Every row gives one point. To make a cloud, some directions were put in groups of two or more. Within a group, all points are equally far from the middle, so they leave a hole (a ring in 2 directions, a hollow ball in 3). The other directions are filled evenly. Then the cloud was stretched, turned, moved and blurred a little. How many holes are there, and how many directions does each take, smallest first?

Cloud:
[[-0.49,+0.31],
[+0.18,+0.12],
[-0.06,-0.12],
[-0.11,-0.15],
[-0.03,+0.46],
[+0.17,+0.29],
[-0.39,-0.12],
[-0.45,+0.36],
[-0.30,+0.45],
[+0.08,-0.05],
[-0.12,+0.47],
[+0.12,+0.00],
[-0.43,-0.10],
[-0.54,+0.02],
[+0.04,-0.07]]
Holes: 1 (2)

Cloud:
[[-0.08,+0.05,+0.39],
[-0.08,-0.50,+0.13],
[+0.42,+0.00,-0.07],
[+0.05,-0.50,+0.11],
[+0.36,-0.19,+0.24],
[+0.40,-0.16,-0.09],
[+0.41,+0.00,-0.09],
[+0.34,+0.05,-0.22],
[+0.30,+0.13,-0.24],
[+0.23,-0.07,-0.35],
[-0.42,+0.36,-0.16],
[+0.41,+0.06,+0.13],
[-0.25,+0.29,-0.40],
[-0.49,-0.21,+0.13],
[-0.46,+0.21,+0.11],
[-0.48,-0.31,+0.07],
[+0.10,-0.36,+0.31],
[+0.28,+0.30,+0.07],
[-0.48,-0.27,+0.13],
[+0.18,-0.03,-0.38],
[+0.10,+0.35,-0.27]]
Holes: 1 (3)

Cloud:
[[-0.21,+0.02,+0.14,-0.42],
[-0.22,-0.41,+0.33,+0.07],
[-0.44,-0.33,-0.34,+0.09],
[-0.19,+0.07,+0.27,+0.16],
[-0.41,+0.05,-0.29,-0.23],
[-0.15,-0.49,+0.26,-0.18],
[+0.07,+0.08,+0.27,-0.19],
[+0.02,+0.07,-0.45,-0.16],
[-0.24,-0.01,-0.07,-0.49],
[-0.49,-0.29,-0.31,+0.07],
[+0.34,-0.25,-0.35,-0.13],
[-0.19,-0.50,+0.00,-0.34],
[-0.26,-0.26,-0.41,+0.28],
[-0.28,+0.06,+0.14,-0.36],
[-0.51,-0.38,-0.05,-0.03],
[-0.05,-0.48,-0.40,+0.00],
[+0.40,-0.09,-0.20,-0.09],
[+0.33,-0.39,+0.12,+0.09],
[-0.38,-0.49,-0.07,-0.13],
[-0.07,-0.12,+0.07,+0.45],
[-0.39,+0.05,-0.28,-0.25],
[-0.39,-0.04,-0.43,+0.10],
[-0.27,+0.06,+0.30,+0.07],
[-0.27,-0.41,+0.31,+0.05],
[-0.22,+0.00,-0.26,-0.45],
[-0.28,+0.02,-0.22,-0.41],
[+0.42,-0.27,-0.15,-0.03],
[+0.20,-0.05,-0.43,-0.21],
[+0.28,-0.41,+0.17,+0.11],
[+0.43,-0.21,-0.17,-0.06],
[-0.39,-0.45,-0.27,-0.02],
[+0.01,-0.45,-0.39,+0.13]]
Holes: 2 (2, 2)

Cloud:
[[-0.17,+0.14,-0.45,+0.42,+0.45,-0.01,+0.24,+0.10],
[-0.10,-0.08,-0.09,+0.30,+0.73,-0.25,-0.07,-0.45],
[+0.43,+0.32,+0.00,+0.40,-0.14,+0.49,-0.14,-0.32],
[-0.49,+0.50,+0.01,+0.13,-0.05,+0.00,+0.11,-0.39],
[+0.23,+0.16,-0.04,+0.39,-0.49,+0.10,+0.37,+0.04],
[+0.00,+0.12,-0.09,-0.12,-0.06,-0.69,+0.41,+0.06],
[+0.30,+0.40,+0.48,+0.32,+0.46,-0.48,+0.30,+0.24],
[+0.20,+0.04,-0.52,+0.32,+0.07,-0.51,-0.21,-0.18],
[+0.15,-0.32,+0.21,+0.08,+0.12,-0.32,-0.03,+0.19],
[+0.04,+0.33,-0.24,+0.25,-0.24,-0.03,+0.16,-0.44],
[+0.12,+0.23,+0.00,+0.68,+0.35,-0.08,-0.03,-0.13],
[+0.20,+0.22,-0.42,+0.38,+0.07,-0.20,-0.39,-0.23],
[-0.11,+0.09,+0.00,+0.57,+0.68,-0.41,+0.11,-0.34],
[-0.15,-0.23,+0.11,+0.42,+0.42,+0.24,+0.25,-0.07],
[-0.24,-0.10,+0.29,+0.18,+0.05,-0.34,-0.22,+0.02],
[-0.15,+0.00,-0.52,+0.30,+0.23,-0.05,-0.25,+0.04],
[+0.09,+0.25,-0.26,+0.52,+0.47,-0.02,-0.15,+0.11],
[-0.09,-0.04,-0.43,-0.20,-0.10,-0.27,-0.33,+0.02],
[+0.40,+0.06,-0.43,+0.25,-0.38,+0.10,+0.05,+0.10],
[-0.34,+0.25,+0.11,+0.45,+0.09,-0.27,+0.30,-0.59],
[-0.21,+0.16,-0.05,-0.31,+0.11,+0.34,+0.20,+0.28],
[-0.08,+0.51,+0.14,+0.43,+0.04,-0.06,+0.18,+0.06],
[-0.30,+0.05,+0.08,-0.24,+0.51,-0.21,-0.30,-0.61],
[+0.11,+0.56,-0.04,+0.24,+0.18,+0.01,+0.31,+0.22],
[+0.23,+0.44,-0.33,+0.28,+0.31,-0.20,+0.09,+0.12],
[-0.09,-0.06,-0.37,-0.08,+0.05,+0.15,+0.21,+0.09],
[-0.27,-0.09,-0.39,-0.11,+0.40,-0.04,-0.07,+0.42],
[-0.24,+0.05,-0.12,+0.24,+0.49,-0.30,-0.57,-0.23],
[-0.06,-0.14,-0.09,-0.24,-0.18,+0.15,-0.28,-0.53],
[-0.44,+0.31,+0.40,+0.30,-0.11,+0.16,-0.01,-0.51],
[-0.06,-0.14,-0.01,+0.02,+0.40,+0.27,-0.24,-0.05],
[-0.18,+0.35,+0.30,+0.17,+0.53,-0.26,-0.37,-0.19],
[+0.07,-0.15,+0.13,-0.21,-0.04,-0.37,-0.37,-0.57],
[+0.14,+0.15,+0.23,+0.47,-0.49,-0.12,+0.17,+0.29],
[+0.30,+0.26,-0.05,+0.22,+0.61,-0.01,-0.11,+0.19],
[-0.12,-0.07,+0.32,+0.48,+0.14,+0.27,-0.07,+0.14],
[+0.28,+0.15,-0.05,-0.13,-0.07,+0.23,+0.48,+0.15],
[-0.16,+0.21,+0.33,-0.18,+0.19,-0.32,-0.34,-0.13],
[+0.06,+0.06,-0.39,+0.03,+0.07,-0.39,-0.75,+0.09],
[+0.08,-0.21,-0.14,-0.13,-0.31,-0.61,+0.12,+0.02],
[-0.19,-0.03,-0.05,-0.35,+0.49,-0.34,-0.02,+0.00],
[+0.18,+0.26,-0.46,+0.34,+0.44,-0.30,+0.14,+0.38],
[+0.21,+0.10,-0.14,+0.17,+0.55,+0.10,-0.17,-0.15],
[+0.11,+0.01,+0.42,+0.48,+0.27,-0.18,+0.52,+0.09],
[-0.03,-0.27,-0.19,+0.24,+0.22,-0.05,+0.37,+0.26],
[-0.07,+0.10,+0.06,-0.19,-0.30,+0.30,+0.16,-0.22],
[+0.13,+0.38,+0.23,+0.57,+0.08,-0.47,-0.07,-0.26],
[+0.36,+0.08,-0.41,+0.00,-0.16,-0.11,-0.21,+0.14],
[-0.02,-0.09,+0.34,-0.12,-0.16,-0.64,+0.04,-0.13],
[-0.35,-0.09,-0.19,-0.27,+0.20,-0.34,-0.41,-0.02],
[+0.55,+0.08,-0.36,+0.41,-0.24,+0.26,+0.03,-0.12],
[+0.32,+0.47,+0.14,+0.33,+0.16,+0.09,+0.59,+0.43],
[+0.07,+0.00,+0.15,+0.66,+0.19,+0.13,-0.10,-0.13],
[-0.09,-0.06,+0.01,-0.23,-0.10,+0.44,-0.33,-0.14],
[-0.44,-0.12,-0.09,+0.34,+0.19,+0.21,+0.29,+0.07],
[-0.03,+0.19,-0.48,+0.13,+0.25,+0.27,-0.03,-0.15],
[+0.17,+0.43,-0.18,+0.38,+0.17,+0.27,-0.16,-0.22],
[-0.08,+0.07,+0.49,+0.17,+0.03,-0.33,+0.17,-0.07],
[-0.44,+0.07,+0.36,+0.37,+0.23,+0.27,+0.34,-0.25],
[+0.29,-0.42,+0.16,-0.08,-0.25,-0.12,-0.06,+0.12],
[+0.00,-0.07,+0.23,-0.08,-0.17,-0.09,+0.45,+0.42],
[-0.10,-0.24,+0.30,-0.03,-0.20,-0.16,-0.19,-0.25],
[+0.18,+0.14,-0.33,+0.60,+0.07,-0.29,-0.23,-0.19],
[+0.06,+0.38,-0.15,-0.17,-0.15,-0.09,-0.36,+0.27],
[+0.13,-0.40,-0.02,+0.06,-0.24,-0.46,+0.00,+0.24],
[+0.19,-0.05,-0.32,+0.50,+0.30,-0.10,+0.35,+0.30],
[+0.15,+0.51,+0.07,+0.24,-0.16,-0.04,-0.07,-0.52],
[+0.16,-0.31,-0.13,+0.00,+0.40,-0.34,+0.11,-0.56],
[+0.12,-0.14,+0.03,-0.30,+0.16,+0.12,+0.27,+0.21],
[+0.25,-0.05,-0.09,+0.12,+0.16,+0.44,-0.31,-0.22],
[+0.31,+0.06,-0.43,+0.39,-0.29,+0.05,+0.11,-0.14],
[+0.08,+0.18,-0.59,+0.23,+0.02,-0.61,-0.33,-0.04],
[+0.21,+0.31,+0.24,+0.28,-0.33,-0.26,+0.31,+0.15],
[+0.14,+0.21,+0.02,+0.41,+0.51,+0.18,-0.24,+0.25],
[-0.21,+0.04,+0.17,-0.18,+0.07,+0.40,+0.52,-0.14],
[+0.25,+0.09,-0.21,-0.28,+0.03,-0.24,-0.05,+0.29],
[+0.21,+0.36,+0.16,+0.10,+0.64,-0.43,-0.21,+0.11],
[+0.37,+0.30,+0.24,+0.28,+0.10,+0.49,-0.08,-0.35]]
Holes: 1 (4)
